Each row of a before or after table is a point. One or more steps were done to the points. Then noise was added and the rows were shuffled. The steps act on columns, c1 being the first. Name the steps. A step turns or swaps two columns, mirrors them in a line or flattens them onto one, adds a multiple of one to another, or multiplies or shifts one. Angles are multiples of 10 degrees, from the lower column toward the higher: turns from -170 to 170, lines from 10 to 170 but not 90. Use the fewest steps. Two steps may share a column if one is a turn and the other turns, adds or multiplies; they go together, in the order done. Otherwise the lowest column goes first.

Before (14 x 2)
[[ 0.20  0.45]
 [ 0.21 -0.32]
 [-0.07  0.12]
 [ 0.21 -0.29]
 [-0.41  0.06]
 [-0.04  0.07]
 [-0.07  0.45]
 [ 0.02 -0.30]
 [ 0.16 -0.28]
 [ 0.20  0.03]
 [-0.28  0.32]
 [ 0.20  0.17]
 [ 0.24  0.19]
 [ 0.13 -0.06]]
After (14 x 2)
[[-0.48  0.05]
 [ 0.58 -0.29]
 [ 0.63 -0.30]
 [-0.06  0.18]
 [-0.46  0.44]
 [-0.03  0.19]
 [-0.25  0.09]
 [-0.79  0.31]
 [ 0.68 -0.33]
 [ 0.15  0.02]
 [-0.76  0.46]
 [ 0.46 -0.28]
 [-0.16  0.06]
 [ 0.23 -0.10]]
Steps: add -1.5 times c2 to c1

Before (11 x 3)
[[ 0.09 -0.09  0.58]
 [-0.50 -0.39 -0.21]
 [-0.45 -0.26  0.11]
 [ 0.70  0.38  0.61]
 [-0.20  0.51 -0.13]
 [-0.04  0.35 -0.36]
 [ 0.32 -0.05  0.48]
 [-0.31 -0.09  0.15]
 [ 0.41  0.39  0.47]
 [ 0.34  0.31  0.06]
 [-0.09 -0.07  0.00]]
After (11 x 3)
[[ 0.44  0.04  0.46]
 [-0.07  0.00 -0.34]
 [-0.29 -0.03  0.16]
 [ 0.09 -0.01  0.61]
 [-0.51 -0.03 -0.26]
 [ 0.67  0.00  0.62]
 [-0.07 -0.01  0.01]
 [ 0.34  0.04  0.01]
 [-0.48 -0.06  0.11]
 [-0.20 -0.01 -0.14]
 [ 0.35 -0.05  0.47]]
Steps: multiply c2 by 0

Before (8 x 6)
[[-0.21 -0.49 -0.13 -0.07 -0.15 -0.99]
 [ 0.21  0.08 -0.46  0.22 -0.18  0.38]
 [-0.18  0.43  0.05 -0.07  0.24  0.46]
 [ 0.12 -0.31 -0.25 -0.29 -0.12  0.35]
 [-0.07  0.22 -0.60 -0.27  0.05  0.39]
 [ 0.16  0.40 -0.38 -0.40 -0.21  0.30]
 [ 0.06  0.09 -0.24 -0.26  0.44  0.37]
 [-0.34  0.23 -0.30  0.02 -0.10  0.45]]
After (8 x 6)
[[ 0.20  0.10 -0.38  0.45 -0.29  0.11]
 [ 0.25 -0.50  0.04 -0.94 -0.14 -0.23]
 [-0.18  0.41 -0.11  0.47 -0.24  0.02]
 [ 0.11 -0.05 -0.47  0.32  0.28  0.28]
 [-0.45  0.01 -0.26  0.40 -0.10 -0.18]
 [-0.01  0.01 -0.66  0.42 -0.09 -0.21]
 [ 0.13  0.23 -0.48  0.35  0.21 -0.34]
 [ 0.06 -0.38 -0.14  0.41  0.17 -0.22]]
Steps: turn c1 and c5 by 110 degrees; turn c2 and c3 by -20 degrees; mirror c4 and c6 in the line at 50 degrees

Before (8 x 8)
[[-0.08 -0.48  0.16 -0.35  0.32  0.50  0.69  0.12]
 [-0.11 -0.39  0.01  0.61  0.22  0.52 -0.18  0.37]
 [-0.19  0.10 -0.08 -0.08 -0.06 -0.54 -0.30 -0.41]
 [-0.65  0.01 -0.57  0.54  0.16  0.02  0.03  0.01]
 [-0.36  0.14 -0.28  0.71 -0.08 -0.02 -0.06 -0.40]
 [-0.05  0.42 -0.18  0.03  0.19  0.49 -0.05 -0.08]
 [ 0.42 -0.25  0.04 -0.20 -0.23 -0.39  0.20  0.38]
 [-0.30  0.17  0.27  0.23 -0.09 -0.12  0.12  0.13]]
After (8 x 8)
[[-0.62  0.04 -0.73  0.20  0.14 -0.01  0.05 -0.02]
 [-0.43  0.05 -0.74 -0.06 -0.09 -0.04 -0.06 -0.37]
 [-0.19 -0.22 -0.53 -0.27 -0.35  0.53 -0.16  0.49]
 [-0.29  0.26 -0.10 -0.38  0.09 -0.14  0.14  0.08]
 [-0.32 -0.10  0.06  0.14  0.51 -0.55 -0.33 -0.41]
 [ 0.24 -0.39  0.37  0.05 -0.22  0.53  0.65  0.33]
 [ 0.51 -0.09  0.15  0.02  0.10 -0.39  0.15  0.44]
 [-0.04  0.36 -0.10  0.12 -0.28  0.47 -0.09 -0.20]]
Steps: add 0.5 times c7 to c1; turn c2 and c8 by -20 degrees; mirror c3 and c4 in the line at 150 degrees; add -1 times c6 to c5

Before (13 x 11)
[[-0.57  0.09  0.42 -0.19  0.08 -0.60 -0.33 -0.20  0.02  0.45  0.50]
 [-0.49 -0.09  0.49  0.46 -0.15 -0.27 -0.44  0.05 -0.45  0.25  0.29]
 [ 0.38 -0.50  0.11 -0.15  0.13  0.54 -0.09 -0.19  0.29  0.26 -0.25]
 [ 0.17 -0.42  0.00 -0.16  0.58  0.13  0.26 -0.05  0.55  0.26 -0.20]
 [ 0.26 -0.48 -0.21  0.49 -0.14  0.05  0.20 -0.18 -0.08 -0.30 -0.33]
 [-0.54  0.07  0.06  0.40 -0.34 -0.15 -0.01 -0.57 -0.51  0.47  0.08]
 [-0.64 -0.04 -0.03  0.53 -0.12  0.14 -0.28 -0.29  0.00 -0.02  0.14]
 [-0.03 -0.36 -0.34  0.25 -0.39  0.15 -0.02 -0.21 -0.19 -0.09  0.35]
 [ 0.34  0.03 -0.35  0.29 -0.27  0.35  0.13  0.40  0.17 -0.03 -0.26]
 [-0.08 -0.46 -0.20 -0.21 -0.14  0.16 -0.11  0.02  0.05 -0.11 -0.58]
 [-0.42  0.06  0.05 -0.05  0.56 -0.43 -0.69 -0.18 -0.28  0.60  0.30]
 [ 0.41  0.21  0.12 -0.21  0.33  0.27 -0.01 -0.06  0.18 -0.30 -0.09]
 [-0.77 -0.38 -0.05  0.34 -0.23  0.17  0.12  0.01 -0.80  0.09  0.12]]
After (13 x 11)
[[-0.22  0.52 -0.19  0.03 -0.30  0.18  0.53  0.43 -0.35 -0.05  0.12]
 [-0.67  0.26  0.13 -0.03  0.20  0.48 -0.14 -0.09 -0.32 -0.27 -0.24]
 [ 0.45 -0.25 -0.04  0.55 -0.17  0.35  0.27  0.13  0.13 -0.23  0.02]
 [-0.14  0.35  0.01 -0.31  0.61  0.21  0.01 -0.18 -0.35 -0.13 -0.50]
 [ 0.52  0.05  0.06  0.57  0.57 -0.14 -0.40 -0.43  0.32 -0.46  0.21]
 [-0.51 -0.06 -0.32  0.01 -0.51  0.11  0.31 -0.18 -0.27  0.38 -0.18]
 [ 0.00  0.22 -0.32  0.12 -0.59  0.26  0.21  0.18  0.39 -0.12  0.05]
 [ 0.58  0.09 -0.07  0.01 -0.23  0.72  0.32 -0.13  0.28 -0.04  0.71]
 [ 0.50 -0.13  0.08  0.20 -0.33  0.10  0.30 -0.12  0.13 -0.71  0.47]
 [ 0.57  0.09  0.49  0.61  0.20  0.03  0.12 -0.29  0.34 -0.04  0.33]
 [ 0.81  0.07  0.45  0.20  0.31 -0.28 -0.30 -0.33  0.50 -0.43 -0.12]
 [-0.04  0.31 -0.25  0.02 -0.30  0.41 -0.22  0.11 -0.58  0.02  0.05]
 [-0.45 -0.21  0.12 -0.13  0.42 -0.10 -0.18  0.31 -0.13  0.13 -0.12]]
Steps: turn c1 and c6 by 150 degrees; turn c2 and c6 by -150 degrees; add 0.7 times c3 to c5; turn c4 and c7 by 60 degrees; turn c8 and c10 by 120 degrees; turn c9 and c11 by -100 degrees

Before (9 x 12)
[[-0.13  0.32 -0.12  0.05  0.02  0.13  0.33 -0.14 -0.29  0.17  0.43 -0.08]
 [-0.43  0.38  0.21  0.02 -0.05  0.25  0.03 -0.12 -0.29  0.10 -0.13  0.01]
 [-0.37  0.01  0.15  0.10 -0.26 -0.06  0.14  0.29 -0.43  0.34 -0.04 -0.05]
 [-0.19  0.14  0.08  0.10  0.00  0.13  0.04  0.14 -0.21 -0.02  0.14 -0.39]
 [-0.26 -0.06  0.20  0.36 -0.49  0.54 -0.37 -0.03 -0.08  0.20  0.46 -0.21]
 [-0.40  0.00  0.20 -0.20  0.03  0.22 -0.35 -0.10 -0.42  0.30  0.07 -0.13]
 [-0.01  0.18 -0.45 -0.63  0.39  0.28 -0.06 -0.18  0.49 -0.12  0.20  0.22]
 [-0.20  0.18 -0.21  0.18  0.07  0.48 -0.10  0.01 -0.58  0.09  0.07  0.07]
 [ 0.54  0.50 -0.47 -0.14 -0.16  0.24  0.52 -0.23  0.07  0.12  0.24 -0.27]]
After (9 x 12)
[[ 0.11  0.49 -1.68 -0.13  0.32  0.24  0.52 -0.22  0.03  0.13  0.09 -0.27]
 [-0.11  0.14  0.56  0.09 -0.26  0.13  0.04  0.04 -0.08 -0.02  0.10 -0.39]
 [-0.24  0.02  1.09  0.09 -0.73 -0.06  0.14 -0.14 -0.17  0.34 -0.04 -0.06]
 [-0.44  0.17 -0.13 -0.64  0.60  0.28 -0.05  0.30  0.20 -0.11  0.14  0.22]
 [-0.24  0.32  0.33  0.05  0.27  0.12  0.33 -0.03 -0.13  0.17  0.34 -0.07]
 [-0.07 -0.07  0.80  0.36 -0.27  0.54 -0.37 -0.48 -0.03  0.21  0.48 -0.21]
 [-0.25  0.39  1.29  0.02  0.19  0.25  0.02 -0.09 -0.12  0.11 -0.24  0.01]
 [-0.23  0.00  1.19 -0.20  0.21  0.23 -0.35  0.00 -0.17  0.30  0.07 -0.13]
 [-0.41  0.18  0.49  0.17  0.03  0.47 -0.09  0.07 -0.22  0.09  0.01  0.08]]
Steps: multiply c1 by 3; turn c1 and c3 by -70 degrees; add -0.3 times c2 to c11; turn c5 and c8 by 70 degrees; multiply c5 by 2; multiply c9 by 0.4
